Each row of a before or after table is a point. The points were changed in one or more steps. Then noise was added and the rows were shuffled. The steps act on how far a point lies along the listed directions, d1 being the first. Write out the steps. A step turns or swaps two directions, mirrors them in a line or flattens them onto one, adds a multiple of one to another, or multiplies one. Angles are multiples of 10 degrees, from the lower direction toward the higher: turns from -170 to 170, lines from 10 to 170 but not 90. Use the fewest steps. Two steps may share a direction if one is a turn and the other turns, adds or multiplies; they go together, in the order done. Otherwise the lowest direction goes first.

Directions:
(1): [-33  13  35]
(2): [-28 -39 -13]
(3): [ 24 -28  34]
Before:
[[ 26  51  12]
 [-18 -29  -7]
 [-24 -39  -8]
 [ -6  25  32]
 [ 24  34   9]
 [-66  26  23]
 [ 15  13 -41]
 [-19  59  21]
 [ 36  28   7]
 [ 18 -17 -23]
 [  1 -19 -39]]
After, 11 rows:
[[-19 -28 -57]
 [-40 -37 -14]
 [ 38  32   9]
 [ 33   2 -66]
 [ -8  17  27]
 [-34 -31   4]
 [  1 -31 -26]
 [ 24  21   7]
 [-38  21   5]
 [-31 -25  -6]
 [-11  37  16]]
Steps: turn d1 and d2 by 170 degrees

Directions:
(1): [-15  14 -36 -40]
(2): [  2 -55 -14  -8]
(3): [  3  -4  41 -40]
(4): [-56  -6  11   8]
Before:
[[ 16 -20  -4  17]
 [-13  -5 -17  -9]
 [ -3 -29   5   5]
 [ 14  20   9 -29]
 [  6  30  42 -21]
 [ 10   7 -25 -25]
 [ 25   9  30 -34]
 [  0  -5  -7  -1]
 [ -1 -30   0  17]
 [ 28  27   2 -42]
 [ 32  19  -7  -5]
 [ 21  29  -1 -33]
 [ 11  -3   3 -17]
 [ -9 -42   2   9]]
After:
[[  34   55   40  -21]
 [  32   21   47    3]
 [  17   -5   -1  -36]
 [ -10  -27   -8  -21]
 [  33   46    2   -4]
 [  27   65   34  -17]
 [  20   44   36   -8]
 [  -2  -75  -30    8]
 [ -10 -113  -29    1]
 [  -3  -77  -16    2]
 [  15  -15    8  -10]
 [  13  -49  -30    7]
 [   0  -17   -8   -8]
 [  10   94   63   25]]
Steps: turn d1 and d3 by 50 degrees; multiply d2 by 3

Directions:
(1): [-46  44 -19  -5 -24  -1]
(2): [-23  -2 -13  32  42  39]
(3): [  7  18 -27 -25  46 -34]
Before (10 x 6):
[[ 37 -33  14  12  19 -25]
 [-28 -11 -11  26  16  19]
 [-47  26 -20  16  19  17]
 [-23  62 -38 -36  56 -76]
 [ -6  -5  10  20 -45  54]
 [-39  27  11  16 -38  12]
 [ 41 -52  53  -1 -20  -1]
 [  0  11 -14 -12  49 -24]
 [-24  -9 -29   0  41  23]
 [-24   2  21   9 -41  11]]
After (10 x 6):
[[-32   1   1  24  12  28]
 [-40  23  -4  23   9  17]
 [-15  -1 -25  -5  34 -21]
 [  9  31  24 -44 -70 -81]
 [ 25 -27  16  16   1 -18]
 [  1   3 -30 -39  22 -24]
 [ 16   5  12 -30 -12 -43]
 [-18  30 -23 -19  21 -25]
 [-15   6 -23  24  35  52]
 [  7 -44  36  30  14  35]]
Steps: multiply d1 by 0.7; turn d2 and d3 by 80 degrees

Directions:
(1): [ -2  38 -49  19 -36  15  -2  24  35]
(2): [-36  -9 -27   6 -13 -35 -55 -26 -17]
(3): [ 43 -16 -12   0  -8  23 -37  37 -43]
(4): [-13  11 -36 -40  62  10 -11  14   9]
(5): [ 41  -5  -7 -36 -13 -60   2  11  22]
Before:
[[ 23  32 -22 -27   3 -36  43   5  54]
 [-52 -24  19  30  35  12   5 -17 -34]
 [ 20 -20  46 -33  50   7  23  27 -55]
 [ 12   6  -8 -31  61  19  18  10  -7]
 [  6 -12  17  15 -36 -62   4 -25  30]
 [ 21 -43  66  15 -11  -8  38 -23 -11]
 [ 46  41  33  -8 -62 -18  75  17  25]
 [-67   6  16  30 -23  -4  33 -40  12]
 [-11  -2 -62 -19  33  39  -3  32   1]]
After:
[[ -6 -10  48 -25  54  10  33  11 -42]
 [  5 -44  65  21  -7  -2  30 -32 -26]
 [  6 -23  11  37 -42 -45 -16 -23   1]
 [-12   2 -62 -29  34  34  11  31  14]
 [  6  35  24  23 -61  21  42   1 -11]
 [  4   9  -9 -25  62  31   5  12 -14]
 [  8  24 -33   7  -3   6   0   8   9]
 [ -4  -4  12  13 -38  -5  24   0  -3]
 [ -7 -28  23   6  25  -8  20   9 -26]]
Steps: flatten d2 and d5 onto the line at 30 degrees; flatten d3 and d4 onto the line at 80 degrees
